Every row gives one point. Each copy is the shape, with its points in the same order, turned, moved and blurred by noise. Some copies are also mirrored. Which?

Shape:
[[-40  23]
 [ 12  21]
 [ 11  -2]
 [ 11  -7]
 [ 11  15]
 [ 22 -16]
 [-10 -15]]
Copy 1 (7 x 2):
[[-14  60]
 [-24   7]
 [ -3   4]
 [  3   4]
 [-17   7]
 [  9 -11]
 [ 16  21]]
Copy 1 is: mirrored
Copy 2, 7 rows:
[[-52  -5]
 [ -8  22]
 [  5   3]
 [  8   0]
 [ -7  18]
 [ 21   0]
 [ -5 -19]]
Copy 2 is: only turned
Copy 3, 7 rows:
[[ -8  49]
 [-16  -1]
 [  5  -8]
 [ 10  -8]
 [-11  -2]
 [ 17 -20]
 [ 23  13]]
Copy 3 is: mirrored
Copy 4, 7 rows:
[[-32  40]
 [ 11  12]
 [  2  -8]
 [ -2 -10]
 [  9   8]
 [  4 -24]
 [-23  -9]]
Copy 4 is: only turned

Shape, 7 rows:
[[-36  15  38]
 [-32  -6 -12]
 [ 22 -38   2]
 [ -7  -1   6]
 [  9 -20   2]
 [ 32   5  44]
 [  8 -21  17]]
Copy 1:
[[-45   3 -32]
 [  2  26 -12]
 [  5 -12  37]
 [ -5  -3  -7]
 [  0  -8  17]
 [-25 -53   3]
 [-13 -11  17]]
Copy 1 is: mirrored
Copy 2, 7 rows:
[[ -3 -45 -22]
 [-14   5 -24]
 [-40  11  31]
 [ -7  -4   2]
 [-26   7  16]
 [ -1 -34  50]
 [-28  -8  21]]
Copy 2 is: mirrored
Copy 3 (7 x 3):
[[ -7 -37  33]
 [-41   1   8]
 [ -3   3 -44]
 [-10  -1   2]
 [ -6   2 -24]
 [ 43 -12  -8]
 [  1 -10 -23]]
Copy 3 is: only turned
Copy 4, 7 rows:
[[-25  60   5]
 [  1  28 -32]
 [ 42   0   6]
 [  0  19  -2]
 [ 23   7   5]
 [ -1  11  52]
 [ 20  20  14]]
Copy 4 is: mirrored

Shape (11 x 6):
[[ 10  11  33  21  -5 -14]
 [ 11 -10   0  16  -1   9]
 [  4 -14   7 -16 -21 -60]
 [ 20  -1 -21  19  -2  40]
 [-13  39  20   7  -1 -18]
 [  8 -11   1 -21  15  33]
 [ 29   3   0   2  -1 -32]
 [  4  -9   1 -14 -14  49]
 [-14  21   6  24   9  16]
 [ -5   9  -7  17  -7  22]
 [  4 -34   8 -14   2 -36]]
Copy 1:
[[  2  11 -27  23  -5 -35]
 [  0   1   4  35   5  -6]
 [-35  -2   5 -16 -29 -50]
 [  8   8  16  44   8  23]
 [  9  33 -36  -8  -6 -23]
 [ 18 -23   1   8  14  16]
 [  2  12  17   5 -16 -39]
 [ 15 -18  -8  32   1  36]
 [ 10  28 -16  21  25  -1]
 [ -4  17  -7  28   9  12]
 [-20 -19  14  -7  -1 -39]]
Copy 1 is: mirrored
Copy 2, 11 rows:
[[ 26  -6  22   7  20 -23]
 [ 11 -17 -12  15   8  -4]
 [ 20  20 -12 -37  -8 -46]
 [  4 -16 -21  37  11  28]
 [ -4  20  35   4  19 -19]
 [ -1 -25  -1  -5  -8  34]
 [ 22  10 -15 -18  26 -18]
 [ 16 -17   2  20 -23  39]
 [-14  -9  19  31  14  -4]
 [ -4  -3  -1  33   3   6]
 [ 14 -14 -16 -34  -9 -29]]
Copy 2 is: only turned

Shape, 12 rows:
[[ 19   6 -12  -4 -14  10  10   3  -2]
 [  9 -14 -14  12  -1  -6   4   8  -5]
 [ -7   7 -11  -1  12  10 -30   7  -5]
 [ 10   4  20   1   6  -4 -11  -5  -9]
 [ -8   0  52   1  15  58  -4 -15  33]
 [ -5  -1  -5   3  16  -1   6 -50  -7]
 [ -6   1 -11 -13  14  -5   9  10  -6]
 [ 29   7 -13   9 -16  -4  11   7  10]
 [ 11 -19  -8 -13  -2  -6 -14  10   8]
 [ 25  -4  -9  -3  15  48   4  -3  -8]
 [ -8   2  16   5 -29  -5   6 -11  -9]
 [ -9  -1   2   9  18   8 -24  11  -9]]
Copy 1, 12 rows:
[[  5  -7  -4  -1   0  -6 -12  17   9]
 [ 14 -18  -4   9  -6  -9   9  -4   7]
 [ 26   1   0   8  19   4  -2 -10 -21]
 [ 12  15  14  -3 -12 -15  -1  -6 -11]
 [-20  37  60  12   6  39   1  12 -11]
 [-26  -7  19  -1  11 -26 -14 -27 -10]
 [ 13   0  -1   9  20 -22  12   3   1]
 [ 17 -11   1   8 -14 -10 -18  12  24]
 [ 31  -7   8 -11   9   0   8  -7  11]
 [ -5 -20  18  -4   2  11   1  33 -21]
 [ -8  23 -10  -5 -15  -4  -5 -15  12]
 [ 22   5   5  15   4   2  11  -9 -25]]
Copy 1 is: mirrored
Copy 2 (12 x 9):
[[ 16  -3   8 -26  -6   6   7  -3 -15]
 [ 15  -8  -2  -5  -2  -4  -5  10 -32]
 [  3   2   4   6   7  14 -32 -11  -9]
 [  3 -18  15  -5  -3 -12 -18   6   5]
 [  8 -47  12  -5  51  28   0   7  45]
 [-13 -21   4   9  15 -25  13 -25 -10]
 [  1   3 -17   0 -11   2  -5   3  -7]
 [ 31   7  12 -27  -2  -6   6   6 -19]
 [ 18 -12 -14 -21   2  -2 -26  -1 -17]
 [ 25 -33  11  -2  -3  32   7 -20  -6]
 [-18  -9  17 -28   9 -11   3  18 -11]
 [  2  -9   5  13   6  12 -30   5  -9]]
Copy 2 is: mirrored

Shape:
[[  0  15   5  23   6  14   8  -8 -16 -18   5  -6]
 [ -5 -15  -9  13   3  -4   7  -8 -29   4  13 -13]
 [ 11 -17  24 -17  31 -17  21 -35  28  -6 -12 -27]
 [ -7 -19  20 -10 -11 -34  -6   0  19   3 -13  25]
 [  9  15 -17  18   6 -31 -25  22  -8  11  22  10]
 [ 21  -7  -6  -9   7  14  29 -12  -1  -6  10  -5]
 [  2  -9  -4  10  14  11  -2   0  -2 -13  23 -18]
 [  7 -19  10   0   4  -9 -29   8   8  20 -17  18]
 [ -5  12 -28  12  -1   1  -5  -2 -15 -20  18  -9]
 [  1 -17  -6 -15   9 -24 -19   2   9   8 -36  14]
 [ -3  13 -18  31   1 -26 -17  -6   1  24   2  30]
 [  6 -31 -10 -10  31  18  28 -17  -4 -32  -1  -1]
 [ -4  24  -3   8  11 -20  -6  20 -21  11   6   8]
 [  9  14 -13   5 -12 -12 -18  -2 -13   8   5  -1]
 [  3 -11  11 -23  24   9   2 -33 -10 -18  11   3]
 [-22  -4  -3 -11   1 -14 -17   8  20  30 -10  16]]
Copy 1:
[[ -1  19  29   9  10   4 -17   3  -7  -8  -4   0]
 [ -4  -3  -8  10  14  19 -15   7  -9   5  -7 -20]
 [  7   3   9   3  21 -34  14  -8  11  36  45 -20]
 [ -2 -24 -22  12 -15 -30  14  11  13   1  14  18]
 [ 15  16 -27   3   1   3 -25  42  20  -4 -22  10]
 [ 10  12   3 -14  30   5   6 -10  -8  -7  18  -8]
 [ 11   6   9   1  18   6 -31   2   4  -7  15 -14]
 [ 11 -19 -16   2 -16   3  -5  10  23  17  11  28]
 [  1  23  -6   5  15   1 -36  -3   0 -15 -17 -10]
 [  8 -23 -23   6   4 -17   2  -6  26  26   1  27]
 [ -9  23 -24  22 -10  11  -4  25  26   4 -14  17]
 [  2  -4   6  10  50   1  -8 -25  -9  -2  33   0]
 [ -6   7  -2  -3  11   0 -15  35  10   5 -28   9]
 [  7  15 -15  -6 -12   4 -14   9   4   5 -19   2]
 [-13   3   0  -6  20 -12 -18  -9 -20  15  33   5]
 [-18 -18 -21  -9 -10  -8  -3   9  43   7   2  13]]
Copy 1 is: only turned
Copy 2:
[[-12  13 -15   7   0  26  12 -18 -17 -18  14  16]
 [ -7   3  -9  15   5 -11  23  -2 -14 -27  22  -1]
 [-14  19  15  16  -5 -24   9 -60   7   7 -24  -1]
 [  5 -11 -13  36  -5   2  -4   4  21   8 -29 -13]
 [ 38  12 -35   8  11   2  -3  21   7 -12  17  12]
 [-13   2   2 -11   7   8  35 -30  10  -2  10  -1]
 [ -6   9  -2   4  17   3   0 -24   3 -26  22  12]
 [ 16 -19 -11  22  25   3 -13   3  -5  16 -10 -10]
 [ -9  17 -29  -9  10  12   6  -1  -1 -34  19   5]
 [  8   1 -10  12  22  -5  -5   7  -4  11 -34 -21]
 [ 11   5 -57  18  13  -3   4  18  -5  14   5  11]
 [-32   6  15  -3  31   6  31 -31   6 -25 -12  12]
 [ 19  14 -17   3  -6   7   6  27  -8  -5  14  14]
 [ 14   4 -33  -1   1   7   2   2 -10 -10  13 -13]
 [-22 -15   3 -12   0  -9  13 -27  -4 -19 -14  14]
 [ -5  -2 -11  18  11  -8 -24  19  11  23  -1 -12]]
Copy 2 is: only turned
Copy 3, 16 rows:
[[  0  14 -27  -4   8  17   6 -19  -7 -31  -5   5]
 [ 11   5  -7  -8 -18  16  -1 -15 -26  -4  -8   9]
 [ -9   8  39 -28  26  42  26  -8  21   5  -7  10]
 [-20  -4  39   3   9 -10  -4 -12   1  -5  28  20]
 [  7   3  -7  22  10  21 -31   4 -33 -10  31  11]
 [  6   8  -5   2   0  19  14   3  14  -1 -27  18]
 [ 13 -12 -11  -7   4  27  -2  -3  -4 -19  -8  -3]
 [ -5  -6  14 -10  25 -12 -27 -12  -4  10  22  12]
 [ -2   3 -25   0 -19  28 -15   2  -9 -28   2   7]
 [-23   8  25 -22  15  -4 -28   4  -2   8  20  24]
 [-18   4  -8  22   9  17 -33 -25 -27   1  29  32]
 [  7  -8   2 -30  -1  19  11   4  14 -21 -37  36]
 [ -1  16 -18   7  10  12  -6   6 -36  -9  27  15]
 [ -3  16 -12   9  -7  14 -23  -6  -9  -2  22   2]
 [ 17   0  -1 -29  -2  21  17  -8  22  -8   7  27]
 [-31 -17   6  -1  13  -2 -10  -1 -12  19  31  13]]
Copy 3 is: mirrored
Copy 4, 16 rows:
[[-19   9   1   5  22  22  -5   2  -8 -14   5  -3]
 [-29 -11   4  14  24  -6  -5  -5 -12  15   3 -10]
 [ -1 -23  17 -29 -11  22 -41 -14 -27  18 -12  24]
 [  4   3  17  -6 -19 -31   0 -22  -2   6  -1  40]
 [ 10   4 -10  11  17 -34   3  12 -10  -5  46   6]
 [  1 -19  -4  -4  -3  25  -2 -15  -9   0  -3 -17]
 [-23  -9   8  -3  10   5 -21  -1  -6  -4  17 -17]
 [  3  -4  -2   8 -24 -34 -20   7   7  -3  -3  19]
 [-25   4  -7   6  21  14   2  -4   3   2  35  -6]
 [  1 -19  -8   2 -20 -23 -10   3  13  13   2  43]
 [ 21  18   6  38  11 -22   4  11  -4  10  27  22]
 [-22 -39  11  -2   4  35 -21 -28  13  -4  -3   1]
 [  8   3 -13  -2  33 -23   3   9  -3  -1  17   8]
 [ -7  11 -21   9   4  -9   8   9  -9  10  22   7]
 [-11  -6 -11  -6   7  17 -40 -39   4   5  -6  -1]
 [ 14   8  14  -3  -6 -35  -6   8  22  29   4  20]]
Copy 4 is: mirrored

Shape, 15 rows:
[[-13 -11   8   4  13  -4 -14 -31  11  24  -4  27]
 [-11  38  19  24  32  -5 -18   6 -19   6  11   9]
 [-25 -19  -1  -1  11   9  24  -3 -14 -39   7 -11]
 [-15 -29  -8 -43  20 -37 -11   4  -5  -9 -22  -8]
 [  0 -11 -14  -3   1 -24  16  10  -8  19   6  -4]
 [  3 -14 -10   1   5  24 -21  -6   4  -2   4   1]
 [  2   9 -10   0   0  -7  -6   6  -6   2   9   9]
 [ 17 -15  16 -19  20   0 -12   7  13  -3 -15  35]
 [-25   1  18 -22   7   3 -26  11   6  -1 -27   0]
 [ 12 -19   0  -3  -8 -22  -7 -12 -11 -13 -14 -13]
 [ 16 -12  12   1 -10   8  -3 -22   5  10  39   1]
 [-12  19   0 -20  11  12  -4  -8  -2 -16  -6  15]
 [  6 -12  14   1  13   7 -14   2   4   1 -34  12]
 [  3 -10 -11   4  16 -12   8   0  19 -16  11  -5]
 [-13  -2  -9   8 -20  -5  11  35 -16 -28   5  20]]
Copy 1 (15 x 12):
[[-14   1  24 -17  21  10   1 -23  -3  24   4  21]
 [-22  19  -5  22   7   7  38  -1 -14  -8 -28  24]
 [ 16  12 -31 -19  -7  -3 -14  -8   8   5 -38 -14]
 [-12   8 -35  -5   3 -28 -29  -4 -15  49  12  -6]
 [ -4  -5 -16  -7 -24  11   6   7  -6  16  16  -2]
 [ 11  18   0 -10  23  -3  -2 -18  13 -10  10   5]
 [ -3   7  -3   7 -12  -2  12 -10   7   1   6   5]
 [  0 -10   4  -9  26 -40  16 -11  10  23   4  11]
 [-12  29   7  -5  12 -38 -14   8 -10  14  -6  16]
 [ -5  -6 -15  16  10  -1 -24   5  14  18   4 -11]
 [-16  -2  13 -15   7  17  12 -22  19 -10  10 -23]
 [  4  31   3   2   0 -21  10 -17  13  20 -20   7]
 [  6   3   4   1  32 -21   0   9   2  17  -1  18]
 [-11   3 -30 -14  -3   0   4  -8  28   8   2   4]
 [ 17 -15 -11   3 -34 -26  -3  -6   5 -15 -20   6]]
Copy 1 is: only turned
Copy 2:
[[ 11 -18   8 -12 -11 -35   2 -19  23   9  18  20]
 [ -6 -19   0   6  12 -38 -23  26  -4   7 -27  22]
 [ 13  -4  26  28   2 -13  -9  -8  -2 -51  -6 -18]
 [  8 -60  22  -3  27   1  24 -12  -8 -30  21  -6]
 [ -4 -30  11  27  -1 -12  20  10  -5   4  13 -19]
 [  2   3  -7 -12  -6   3  -6 -15  -1  -8   5 -10]
 [  4  -5   4   5   4 -13  13  11  -5   0  -4  -4]
 [ 14 -10 -16  -2  24  -3  16   0  27 -13  27  19]
 [  4 -38   9 -24   1   8  -1   5   9 -27  -1  22]
 [ 29 -37  10  14   8   5  10 -14   9  -5  -5 -22]
 [ 19  12  18  -3   0 -11 -14   2  12  19  23 -26]
 [ 12   5  20  -5  11  -4   9   2  -4 -21  -9  25]
 [  6 -28 -14   0   3   6  -1 -13  22 -10   7  20]
 [ -8  -8  15  12  20 -15   9  -6  18 -15  -3 -24]
 [ 17  -5  -7  25 -10  -5  25  35  -6 -35 -12 -14]]
Copy 2 is: only turned
Copy 3 (15 x 12):
[[ 20  -5 -15 -19  -2   2 -21 -15  20  18 -32  -3]
 [ 31 -10  20   8   1  31  21  14  -8  17 -39  15]
 [-19 -11 -23 -13  -3   0  23 -10 -36 -18  -6  15]
 [ -5  -6 -29 -46  22 -20   5  37 -15   5 -14 -23]
 [  5   2  -3  -9  -4 -31  17  19  10   3  -6   9]
 [-11 -25 -10  -7 -17  16  -5  -1   5  18   1  -4]
 [  5  -7  11 -16  -7   3   7  15   5  10  -2  15]
 [-16 -18   8 -34   6  14  -7   7  26  -5 -29 -22]
 [ -5   1   4 -18   3  15 -21  22 -25  12 -24 -26]
 [  6 -22 -17 -10  18 -10  -5  21  -1 -11  11  -2]
 [ 10 -25   9  -5  -1  -7   9 -32  15  16  15  -1]
 [  5   3   1 -30 -11  30   3   3 -10  -1  -9  -2]
 [ -7 -14  -6  -5   0  16 -19  18  10  -7 -26 -19]
 [-18  -2 -15 -11  16   5  20   2   9   8   1  13]
 [-25 -14  23 -19  -9  -7   1  16 -19 -15  -6  39]]
Copy 3 is: only turned

Shape:
[[ 33   8 -24  -6 -37  28 -15  10 -12   3  -2 -20]
 [  3   5 -22   4   3 -10  12  36  14  -6 -13 -34]
 [ 29 -17 -33   4  14 -23   7 -11 -12  14  -7 -27]
 [ 40  -6  -5 -30 -21   3  -8  17 -12  10  29   5]
 [ -1  -6 -30   7 -12   3  30  15   7  10   2 -19]
 [-33  22  18   5   4 -15 -16  -7   7  -6  -6  20]
 [ 40   7 -30 -17 -15  -5 -34  27   2  32   9  16]
 [ -9   8  24  14  11   0  -1 -36  16 -18 -21  21]
 [-21  -8   1   2  24 -14 -22 -23  -1 -38   8   2]
 [ 32  12 -21   5 -38 -12 -19  20   4  10  18 -11]
 [-12 -25 -18  22   4  -4   1  18 -24 -10 -25 -25]
 [  4  10  -8  39  17   2  23  21 -13 -15  -7  -5]
 [-17  24   4 -15   7  11  -8  -6   6 -19 -16  31]
 [-33   5   9   6  17   4 -20 -35   1   4  12  29]
 [  5  27 -40   6  16  -8   3  11  -6   5   6 -21]
 [-10   1   7   3  22  13 -41 -10  32  -7  14  26]
 [-13  11  28  -1  27   4 -17 -18  -1   7   0  -7]]
Copy 1 (17 x 12):
[[ 31 -30  15  -2  31  19  -7   2  12  40  16 -15]
 [ -7  20   0  -6  39   8  -6 -10  15   8  14   2]
 [  4  10  15   9  19  13  10 -20  43  28 -20  11]
 [ 33  -6  15  26   7 -12  -7  24  17  38   5 -26]
 [ 30  15 -11   2  19  13   0 -17  14   7   8   6]
 [ -3 -15  10 -18  14 -10 -15   7 -14 -35 -34   2]
 [ 30  -9  27  15  46 -10 -30  22   8  55 -14   2]
 [  6 -41  14 -16   8 -15  -5  -4  23 -46 -31  13]
 [-34 -25   3   0  -8   4  -7  -4   8 -16 -37   5]
 [ 22  -1  33   4  23   4 -31  -2  -2  38   9  -3]
 [-16  -8  -5   1  21  15  32 -13   6   8   5  27]
 [  2   0   8  19  18  24   8   5  16 -30   9  28]
 [  7 -43  -9   3  35 -11 -16  10  -1 -29 -27  -9]
 [ 13 -33   0 -15  -8  -2 -10  13   1 -26 -60  14]
 [  4  12   8   5  41  37 -14  -1  16   6 -22   8]
 [ -9 -36  -4 -15  -1 -21 -40  31  13  -6 -34  17]
 [ -1 -15  13 -27  -1  -5   7  32  22 -20 -35   0]]
Copy 1 is: mirrored
Copy 2 (17 x 12):
[[  2  12   3  12  36  -1   4 -37 -46 -28  -5   6]
 [ -5 -21 -19  -1   4  22  12  -7 -35  13 -29   2]
 [ 32 -12 -30 -15   6  -4 -11 -17 -29  12  14  -3]
 [ 24   3  16  14  21  -8 -36 -26 -26 -24 -21  27]
 [ -9  -8  -6 -23  -9   1   7  -9 -36  -3 -11  12]
 [-13  21  14  12  -5  14 -11  10  26   6 -18 -32]
 [ -5   0   4  32  27   0 -54 -23 -41  -4   2  13]
 [ -7  12   2   3   5 -12   9 -10  47   7  -2 -29]
 [ 23   6  -7   9  13 -10   2  33  23  -2 -15 -31]
 [ -2  21   5   3  39   5 -26 -19 -45   4 -19  14]
 [ 20 -21   8  -4   4  15  28   7 -31  11   7 -17]
 [ -5 -22   2 -26  18  33  15   3   2   3   0   5]
 [-21  -3  10  18   4   1  -8  -5  26 -23 -18 -32]
 [ -3  29   8  12 -11  -8 -14  22  34 -13  11 -21]
 [ -5  -5 -32 -12  10  27 -15   3 -27 -11  -5  -5]
 [-14  15  -4  42  14 -14 -12  23  28  -2  -4   0]
 [ 16  22  -9  24 -11  17   2  -1  29  -4  -3 -10]]
Copy 2 is: only turned
Copy 3:
[[ 37  -3 -19  -3  13  -4  -3  -5  28 -38  -1  22]
 [ 20 -33  26  -7   9  -7  15  24  20  -7  -9 -11]
 [  9   8   2 -10  -3  -5  -1  58  12 -19 -27   7]
 [  8  -2 -26 -11  51   8  -8   9   1 -36 -11  13]
 [ 10 -34  -4  12  -3  -6   2  33  11 -13   3  -4]
 [-22   6  14 -17  -5  -8   9 -24 -24  16   5  -7]
 [ -4  -7 -29 -48  35   2 -19   5  31 -28  -8   9]
 [-21  26  33  11 -19   0 -19 -14 -21   4  -1   0]
 [  6  39  22  -8   5 -17   3   7 -31   7   0 -26]
 [ 21 -19 -18 -34  12  12  -2   3   8 -44  -5   3]
 [ 19  11  10   6  -7   7  31  33  25   9   6 -12]
 [ -1  -8  10  21 -12   8  17   9  18  -8 -22 -34]
 [-25  14  18   2  10 -26  -5 -28  -2   2  10  -3]
 [-21  27 -11  -6 -10 -16 -16 -13 -34  25   2  -9]
 [  8 -17  -4 -14  -4 -32   9  19  15 -13 -29 -16]
 [ -1  19   7 -22  14  -7 -40 -22 -16  21   2 -23]
 [ -1  16  11  -3   3  -6  -5 -10 -22  31 -28   8]]
Copy 3 is: mirrored
Copy 4 (17 x 12):
[[  7   7   6 -52  20 -15  19 -22  15  26  -9  12]
 [ -1  16  -3 -17   9  23  36 -16  -3 -11 -11 -26]
 [-21 -17   5 -17   6  -5   0 -48  -3  -6   3 -31]
 [  7 -24 -25 -28   2  -1  18 -22  15  19  16  28]
 [ -9  20   6 -10   6   7  26 -19  22   3  18 -25]
 [ -4  14  -1  28   2  -2  -7  33 -27   8  -3   6]
 [  1  -2 -38 -42 -11 -19  20 -24 -19  31  15  11]
 [ 17  14  14  36  -4  -6 -35  11  -8   8 -16   1]
 [-26  -5  -2  39  10   0  -8   0  -7   4 -35  10]
 [  2   4 -35 -41  28  -9  16 -10   4  20   7  -3]
 [-37  26  18 -16  10  17   2 -22  -2 -24 -14  -5]
 [  2  35  11  10  29  23   7 -33 -13 -11   3  -2]
 [ 14  15  12  27 -13 -14   9  13 -17  11 -13  22]
 [-20   5   9  42  -4  -9 -22  14 -17  34   4  13]
 [-12   4   5  -2  24  -5  36 -29 -22  12   3 -21]
 [ -5  12 -20  29 -18   4  -9   3 -16  49 -23  14]
 [ -5 -13  19  18  -1  20 -14   8 -25  26  -7   5]]
Copy 4 is: only turned
